Each point is reached from the start by the listed moves, each made 0, 1 or 2 times, or once backwards (-1), plus a little noise. Is the number of moves made odd or even? Then give how often each move was made.
In the rows, 128 means zero.

Moves:
(1): [152 156 123 125]
(2): [113 143 132 144]
(3): [106 138 112  73]
Start: [123 156 134 135]
Points:
[ 45 168 132 113] -> even (-1, 2, 1)
[111 208 119  94] -> odd (1, 1, 1)
[ 99 130 140 139] -> odd (-1, 0, 0)
[143 241 132 160] -> even (2, 2, 0)
[112 246  96  39] -> odd (2, 1, 2)

Moves:
(1): [144 145 129 126 134 129 145 133 135 127 123]
(2): [126 122 136 118 112 124 126 118 133 128 129]
(3): [120 116 136 122 145 142 125 115 138 111 101]
(4): [127 124 141 107 115 119 127 135 128 124 124]
(5): [126 127 124 108 137 128 127 130 133 123 129]
(6): [130 116 135 123 117 128 145 110 122 137 126]
(7): [118 124 134 145 128 128 123 127 130 136 127]
(8): [118 127 121 127 133 109 145 132 117 117 128]
(9): [122 133 113 120 132 123 117 128 131 136 123]
Start: [135 130 124 120 132 135 126 133 115 128 124]
Points:
[114  95 113  61 120 114 144  92 110 115 134] -> odd (-1, 2, 0, -1, 2, 1, -1, 1, 0)
[124 142  87 153 145 145 101 129 118 195 142] -> even (0, -1, -1, -1, 1, 1, 2, -1, 2)
[104 111 119  24 127  74 165 141 102 106 113] -> even (0, 0, 0, 2, 2, 1, 0, 2, 1)
[129  56 209   7  94 163 141  63 151  95  65] -> even (0, 2, 2, 2, 2, 2, 0, -1, -1)
[125 145 138 108 119  97 141 155 127 121 154] -> odd (1, 2, -1, 0, 2, -1, 2, 1, -1)
[101 131 140  82 187 116 155 125 158  66  63] -> odd (2, 2, 2, 0, 2, -1, 2, 2, 0)
[138 153 115 132 107  78 180 146  90 127 146] -> even (1, 1, -1, 0, -1, 0, 0, 2, 0)

Moves:
(1): [133 138 132 130 133 130 122 134 138 131 124 119 139 134 136 132 130 130]
(2): [125 132 128 134 131 115 127 123 125 133 135 125 126 131 135 122 125 141]
(3): [132 125 128 137 128 131 132 143 125 112 132 126 119 131 136 130 135 143]
(4): [117 123 118 120 137 131 124 125 121 129 110 141 118 130 131 130 126 122]
(5): [121 134 132 128 131 131 120 134 132 140 125 121 128 129 120 131 130 129]
(6): [122 130 145 133 122 127 132 114 135 117 130 128 111 143 130 134 130 128]
(7): [119 138 113 126 126 131 133 136 130 125 123 120 124 132 136 125 120 140]
(8): [118 127 123 130 123 136 128 123 126 138 138 125 140 130 145 130 136 123]
(9): [127 135 121 125 131 124 113 126 121 125 123 124 127 133 121 132 130 128]
(10): [133 135 127 122 121 139 134 133 124 131 123 146 132 135 136 124 133 141]
(11): [129 128 124 129 137 135 132 122 120 132 128 129 131 133 128 121 124 132]
(12): [142 132 124 121 136 124 116 126 132 134 127 123 120 122 138 127 132 131]
(13): [120 130 141 122 144 129 127 121 125 123 136 134 121 125 135 118 119 133]
(14): [127 121 116 116 139 121 129 131 137 135 144 125 134 136 127 121 137 126]
(15): [136 128 128 131 126 133 134 137 122 126 129 129 122 134 139 127 130 119]
(16): [129 141 121 136 133 124 124 134 131 118 128 134 121 116 128 133 138 126]
(17): [128 124 133 129 122 126 141 129 119 131 117 134 133 125 126 123 135 127]
(18): [122 121 136 138 128 130 120 128 123 129 119 129 125 117 122 115 133 119]
Start: [129 140 125 131 142 127 127 123 121 132 131 130 125 128 128 123 135 131]
Points:
[140  86 133  88 190 111 101  88 139 186 233 107 151  93 182  68 143  77] -> odd (-1, 0, -1, -1, -1, -1, -1, 2, -1, -1, -1, 2, 2, 2, 1, -1, -1, 1)
[ 82 190  59 119 220 145 102 163 122 180 117 115 113 147 221  93 178 130] -> even (2, 1, 0, 2, 2, 0, 2, 2, 0, 0, 1, 1, 1, 2, 2, 2, 1, 1)
[147 164  95 209 168 129 131 149 104 118 118 103  83 129 249 102 192 143] -> even (2, 2, 2, 1, -1, 1, 1, 2, -1, -1, 2, 2, -1, 0, 2, 2, 1, 2)

Moves:
(1): [134 112 128 137 125 122 140 130 128 131 137 123 123 128 118 127 114 136
 115 127 127 130 131 138]
(2): [132 144 136 133 140 132 124 141 135 135 146 137 129 128 109 124 136 125
 118 127 130 124 125 131]
(3): [122 141 130 129 133 138 131  91 137 117 133 140 124 133 136 129 124 135
 123 127 123 123 134 126]
(4): [136 124 135 131 124 138 114 121 112 132 129 132 123 123 142 143 117 115
 134 128 146 131 115 122]
(5): [125 117 134 125 128 133 141 137 130 130 131 117 128 125 117 126 138 135
 137 133 120 139 131 127]
(6): [108 127 132 133 125 125 124 123 143 121 123 129 117 137 158 123 127  98
 125 145 135 129 122 125]
(7): [148 137 138 119 130 122 127 123 131 108 129 126 140 130 125 119 124 124
 129 139 129 122 110 133]
(8): [130 130 122 141 115 125 116 117 124 139 136 111 136 128 120 113 146 135
 125 134 111 138 131 123]
(9): [129 121 117 137 115 118 115 127 135 122 133 133 131 111 139 125 118 126
 130 112 122 127 125 115]
(10): [131 128 133 141 130 138 127 132 123 122 125 123 128 129 133 113 123 134
 135 141 133 129 131 117]
(11): [124 128 131 133 117 135 122 124 133 122 131 127 128 127 134 115 132 123
 125 128 126 127 139 141]
(12): [130 121 121 140 133 133 144 121 120 122 125 124 126 123 142 123 124 124
 132 117 132 132 123 131]
(13): [136 122 136 122 137 125 128 129 136 127 130 121 141 120 122 132 133 130
 118 119 126 129 133 125]
(14): [140 133 120 130 123 134 128 132 134 137 128 130 123 134 123 126 123 125
 121 126 120 128 131 127]
(15): [139 124 128 130 134 121 125 136 134 120 127 132 121 122 120 137 135 134
 127 130 130 125 130 132]
(16): [135 127 126 127 139 133 116 136 129 125 135 133 121 151 123 139 128 131
 129 119 114 102 130 124]
(17): [130 127 117 123 127 128 134 134 133 137 134 115 126 127 122 129 140 143
 122 127 130 124 121 127]
(18): [122 124 130 130 134 129 118 127 135 120 122 133 126 127 124 132 118 129
 134 132 135 126 115 128]
(19): [123 126 127 128 135 131 119 117 124 127 128 121 122 117 136 126 122 119
 128 135 129 123 124 118]
(20): [121 131 125 129 123 126 134 130 122 133 128 133 131 120 132 137 135 129
 124 130 123 125 124 132]
(21): [128 125 142 137 124 114 136 120 136 132 117 132 118 130 131 110 141 140
 127 136 126 117 140 124]
(22): [135 115 122 114 132 126 122 129 132 126 123 140 136 126 126 127 130 127
 134 134 136 113 131 126]
(23): [134 129 131 127 124 121 121 126 135 132 128 122 133 125 131 135 121 120
 138 134 134 118 135 131]
(24): [118 126 122 133 121 133 128 121 118 118 123 143 119 127 129 135 128 113
 126 114 139 122 133 117]
Start: [139 119 129 118 125 124 138 138 126 144 126 139 129 128 152 133 123 128
 131 133 145 119 134 133]
Points:
[142  89 132 174 121  93 136  66  93  77 138 200  74  67 191 184  40 113
 125  78 146  62  89 120] -> even (2, 0, 1, 1, 0, -1, 1, -1, 2, -1, 0, 1, -1, -1, 1, 1, -1, 1, 2, 2, 1, -1, 0, 1)
[176 154 146 142  89 106  44  88 143  89 144 131 211   7 171  94 115  79
 129 131 152  78 117 102] -> odd (-1, 1, 0, 0, -1, -1, 2, 1, 2, 1, 2, 0, 2, 0, 0, -1, 0, 1, 2, 2, 0, 0, 2, 1)
[121 166 118 110 123 179 168  67 145 130 125 122 156 154 190  88 139 133
 160 215 137 156  87 150] -> odd (-1, 0, 2, 0, 1, 1, 1, 1, -1, 1, 0, 1, -1, 1, -1, -1, 1, 1, -1, 1, -1, 1, 0, -1)
